Rows are points. Each copy is the shape, with its points in the same order, turned, moved and blurred by noise. Some copies are also mirrored. Which?

Shape:
[[ -2  19]
 [-18  11]
 [ 15  37]
 [ 90  -8]
 [ 28  26]
 [-44 -27]
 [-13  24]]
Copy 1, 7 rows:
[[ 17   4]
 [ -1   8]
 [ 36  24]
 [ 95 -46]
 [ 43   8]
 [-38 -22]
 [  5  20]]
Copy 1 is: only turned
Copy 2:
[[  8  11]
 [-16  -3]
 [ 36  17]
 [ 85 -54]
 [ 41  -5]
 [-46 -19]
 [  7  11]]
Copy 2 is: only turned
Copy 3:
[[  5  24]
 [-13  30]
 [ 31  30]
 [ 62 -52]
 [ 33  13]
 [-56  13]
 [ -1  35]]
Copy 3 is: only turned

Shape:
[[-55 -53   0]
 [-36 -43  40]
 [ 60  -1   4]
 [ 25  21 -68]
 [ 45  64 -10]
 [-14 -50  18]
 [ -1  36 -16]]
Copy 1 (7 x 3):
[[ 41 -39 -41]
 [ 55   7 -30]
 [-28  40  26]
 [-79 -21  -2]
 [-84  55 -19]
 [ 38  -9 -15]
 [-49  16 -52]]
Copy 1 is: mirrored
Copy 2, 7 rows:
[[ 14 -62 -12]
 [  5 -54  32]
 [-70  24  24]
 [-42  45 -52]
 [-33  81  15]
 [-19 -49  14]
 [ -5  42  -6]]
Copy 2 is: mirrored
Copy 3 (7 x 3):
[[-31 -57  49]
 [-31 -15  63]
 [-16  39 -24]
 [ 15 -28 -71]
 [ 54  18 -44]
 [-39 -14  38]
 [ 40 -17 -15]]
Copy 3 is: mirrored

Shape:
[[ -7  17 -41  32  22 -45]
 [  3 -40 -36 -12 -34  22]
 [ -6  29 -24  56  26 -64]
 [  8 -19  25 -72  14 -32]
 [-45 -27 -14  21  -4  36]
 [-23  -2 -33  -4  -4  58]
 [-59 -23 -45   0 -12  18]
 [-40  -7  33 -34  -3 -76]
 [-38  -5 -40  33  20 -51]
 [-12  22  51 -55 -26 -78]
 [-15  11 -19 -48  -9 -12]]
Copy 1:
[[ 35   2 -46  21 -22 -50]
 [ -3  16   8  28 -47  42]
 [ 39   1 -38  19 -10 -85]
 [  1 -41   2 -59 -73   3]
 [-26 -27  -9  62 -28   8]
 [-33 -10 -34  39 -15  39]
 [-19  -8 -34  62 -60  12]
 [-13 -35   0 -28 -95 -64]
 [ 30 -10 -39  43 -51 -57]
 [-30  -9   7 -70 -85 -66]
 [-17  -1 -37 -23 -62   5]]
Copy 1 is: only turned
Copy 2 (11 x 6):
[[-11   7   9  53  23 -12]
 [-14 -44 -11  19 -62  28]
 [ -8   4  29  55  54 -22]
 [ 75   4 -17 -12 -42 -15]
 [-54 -22   0 -15 -36  -5]
 [-46   2  -5 -10 -50  35]
 [-52  -5  -2  18 -60 -16]
 [ 54   0  33   6 -27 -70]
 [-26   0   8  52   8 -42]
 [ 91   2  59   1 -30 -41]
 [ 24  20  11  17 -54   3]]
Copy 2 is: only turned
Copy 3 (11 x 6):
[[ 49  20  20  20 -26 -63]
 [-31 -26 -39  39  19 -33]
 [ 61  12  42  21 -41 -50]
 [ -8 -15  42 -24  76 -58]
 [ 19  -3 -60  22  19   0]
 [-25  23 -63   4  23 -19]
 [ 24   1 -68  15  25 -42]
 [ 48 -57  31 -34  50 -73]
 [ 66  10  -2  26  -9 -59]
 [ 18 -62  47 -69  28 -78]
 [ -3   4 -14 -26  29 -64]]
Copy 3 is: mirrored
Copy 4, 11 rows:
[[ -2  11 -70 -10  24  30]
 [ 16 -52  12 -24 -20  41]
 [  8  31 -88   9  25  16]
 [ 43  44  39 -28 -47   1]
 [-11 -38  10  31   9  38]
 [-39 -37  21  -3   5  29]
 [-20 -31  11  14   8  82]
 [ 50  61 -12  17 -49  36]
 [ 19   4 -57  12  25  57]
 [ 41  70 -18  13 -88  11]
 [-10  20   8 -25 -34  33]]
Copy 4 is: mirrored

Shape, 13 rows:
[[-27 -34 -31  67  -1 -10 -40   8]
 [-21 -21  -7 -45  33  19 -36 -24]
 [-15  65 -42   1  23   6  16  29]
 [ 53 -10 -29 -34 -35 -12 -19  10]
 [ 22 -22 -34  66  44 -59 -48  40]
 [ -1  42 -50 -32  37  32  24  38]
 [ 43  33  -6 -14  32 -31  -6  33]
 [ 65 -13  28 -14  24  12 -39 -49]
 [ 24  26 -21  65 -16 -29 -52  35]
 [-12 -16  56  41  29  12   3  20]
 [-22 -37 -25 -15  36  30  26 -33]
 [ 33 -38  36 -17   1  -4  -7 -38]
 [ 19  19  36 -17  28 -24  12 -20]]
Copy 1, 13 rows:
[[-49 -24   6   9  -1  12 -32  55]
 [ -2  59  26 -21  44  -7 -16  15]
 [ 48  -5 -59 -17   3 -11 -32  -1]
 [  0  23  12 -55 -50 -49  17   0]
 [-31 -19  12  66 -51 -44 -46  52]
 [ 32  42 -74 -18   5 -15  -7 -11]
 [ 49  12   3  13 -35 -46 -15  -5]
 [ -6  38  72 -15 -36   1 -27 -45]
 [  4 -32  -2  -9 -73   3 -53  45]
 [ 11 -11  24  41   6  38  15   7]
 [-29  26  -4  -4  53  -5   6 -34]
 [-12  20  64 -14  -2  -3  16 -27]
 [ 38  -5  38  -7   0 -16  -3 -35]]
Copy 1 is: mirrored
Copy 2, 13 rows:
[[  8  17 -46   7  46 -78 -36  27]
 [-27 -15  49  15  31 -10 -29  16]
 [  1  27 -28 -11  25  33  29  64]
 [ 40 -20 -12  48 -16  23 -46  29]
 [ 69   1 -25 -18  30 -81 -26  82]
 [-26   2 -11  -5   7  47  15  84]
 [ 55 -11   9   2  -6   7  17  63]
 [ 35 -65  38  65  30 -22   2   8]
 [ 67  36 -47  33  24 -48  -3  51]
 [ -7 -20 -13  -1  -4 -72  46   9]
 [-49 -52  -6 -11  38  -6 -21  17]
 [ 19 -62  16  29   4 -24 -12 -19]
 [ 35 -35  22  -4  12   3  33   0]]
Copy 2 is: only turned
Copy 3 (13 x 8):
[[  0 -23 -19  60  -7 -47  41 -17]
 [  6 -31  23 -14  53   5   3  -7]
 [ -6  26   7  10   1 -16   2  90]
 [ 62  -8 -19   0 -23  31  -5   2]
 [ 50  11 -43  25   4 -92  54   3]
 [  5 -11   5 -22  11  -2   6  95]
 [ 47  30 -25 -33   1 -27  11  43]
 [ 34   7 -48 -21  49  10 -27 -38]
 [ 42  13 -48  49 -35 -67  -6   7]
 [-62  28 -16 -29 -16 -41  17 -25]
 [-42 -26   4 -15  39  30  32   7]
 [  9  26 -25 -26  24  32   4 -55]
 [  0  66 -10 -21  28   7   3  -1]]
Copy 3 is: mirrored
Copy 4 (13 x 8):
[[ 25  25 -57  31 -21 -36   1 -21]
 [-40   2 -22 -15  54 -30  38 -16]
 [  2  82   5 -54  -4 -16   8 -35]
 [-33  38 -24  11  26  69  -9  -2]
 [-21  63 -19  89 -41 -34  -8  -6]
 [  8  87  14 -59  28  -7  19  -4]
 [-45  65  22   2  -4  18  -5 -16]
 [-49  -7  21  43  60  15 -15 -45]
 [-15  59 -35  29 -49   1 -45 -27]
 [ 19 -17  41  17 -12 -45 -19  -4]
 [ 18   9  -2 -12  51 -16  63 -17]
 [-24 -30  18  23  42  24  21 -23]
 [-34   9  54  -8  -1   9  19 -39]]
Copy 4 is: mirrored

Shape, 14 rows:
[[-22 -26 -15   0 -54 -27  19  19  30]
 [-32   0  21   9  21  13  42  24  35]
 [-17 -36 -19  30  20 -38 -36  -8 -22]
 [ 29  29  31 -15  57  54 -69   5  30]
 [ -7 -18 -22  26  -2 -32  44  26 -36]
 [ -1  37  20 -31  30  52 -57  15  -3]
 [-10  -8 -36  67 -42 -35   8  56 -21]
 [ 27  21  -3 -50  29  37 -29   3   4]
 [ -7  43 -30  25   7 -56 -20  -4 -24]
 [ -5  23 -23  51 -12 -56 -16  29 -18]
 [ 50  15  23 -24  48  -6 -42  30  18]
 [ 16 -43 -67  52 -18 -24   2  -5 -44]
 [ 14  -4 -41 -20  48  54  -3   0  62]
 [ 33  35  22  54  -9 -33 -21 -26 -26]]
Copy 1 (14 x 9):
[[ 14 -18  -1 -20  30 -25 -23  48  46]
 [ 63  24  11 -14  16   8   0   7   1]
 [-25   1 -46 -31  43 -15 -39  -8 -26]
 [-38  33  46 -25 -19  55  31 -24 -60]
 [ 21   9 -46  26  25 -43 -30   7  10]
 [-40  32  32 -14   2  27  57 -29 -28]
 [-15  50 -36   5  38 -60 -49  45  25]
 [-30 -15  30  11 -14  19  34 -16 -35]
 [-38  15 -42  28  64   2  -7  33 -25]
 [-34  41 -43  18  54 -11 -34  37   1]
 [-40  13  24  18 -12  56 -18 -27 -27]
 [-30  -7 -58  -5  14 -80 -47  26 -30]
 [ 17 -21  72 -12  -4  -5   0   4 -66]
 [-38  37 -72   2   3  25 -10  50 -28]]
Copy 1 is: mirrored
Copy 2, 14 rows:
[[ 17   0 -15   9  15 -27  46 -40 -32]
 [  4  55 -10   6  15  -2  36  17   9]
 [  2   3  33  16  -8  30 -31 -50 -45]
 [-37 -15  11  -5  31  29 -54  90  15]
 [ 32  32   3  38 -14   1  12 -61  11]
 [-24 -24  -9 -25  12  12 -59  45  27]
 [-23   1   4  53   5  -2  37 -93  -1]
 [ 17 -12 -17   0  30  -3 -50  51  25]
 [ 15  -6  60   9  14 -18 -29 -53   2]
 [-20  -7  44  30   7 -25  -6 -64  -6]
 [-14   1  14  50  19 -10 -60  58   2]
 [ 27 -17  12  58  11  45   1 -90 -17]
 [  8  30 -28  14  84  38 -22  34  -8]
 [  8 -46  82  26 -11   6   6 -11  14]]
Copy 2 is: only turned
Copy 3:
[[ 21   3  52 -22  41 -34   2 -23  14]
 [ 35  14  -8  12  61 -14 -47  -1  58]
 [  9 -25 -11   3  18  37  26 -63  25]
 [-38  32 -17  91 -23  22 -61 -21  56]
 [ 17 -45  -9 -39  53  11  -5  -1  17]
 [-35  21  14  72   6  47 -72 -20  39]
 [-23 -13  14 -73  48  24  25  -1  44]
 [-28 -15  13  78   0   9 -61 -10  16]
 [ -4  -6   1  18  34  55  36   4  10]
 [-20   4  -7 -23  43  45  42  -3  23]
 [-50  15 -35  62   7  -3 -33 -17  12]
 [  5 -74   8 -43  -1  22  31 -28  30]
 [ -9 -30  20  81  10 -40 -35  -8  80]
 [  8  19 -30  -9 -27  46  12  18   0]]
Copy 3 is: mirrored
Copy 4, 14 rows:
[[  1  19   5  49  43 -15   5 -24  31]
 [ 20  -6  36  10 -17   1  37 -56  30]
 [ -8 -16 -15  50  -8 -64  39  12 -31]
 [-31  13  82   8 -88   1  12   3 -47]
 [ 22 -24 -46   5  11 -19   9 -32   2]
 [-48  28  46   7 -72   2  -5 -35 -47]
 [ 27 -21 -59  85  16 -10  -7 -28 -12]
 [-43  15  46 -25 -32  -3  -6  -6 -43]
 [ 18  30 -31  29   4 -16  31  -4 -63]
 [ 36  17 -35  64   5 -10   9 -10 -42]
 [ 13  13  51   5 -55 -22 -30  20 -37]
 [-17 -55 -58  51  24 -18  29  18 -21]
 [-24 -45  95   2  -7  26  29  -8 -24]
 [  7  36 -50  35 -57  -2  34  33 -22]]
Copy 4 is: mirrored
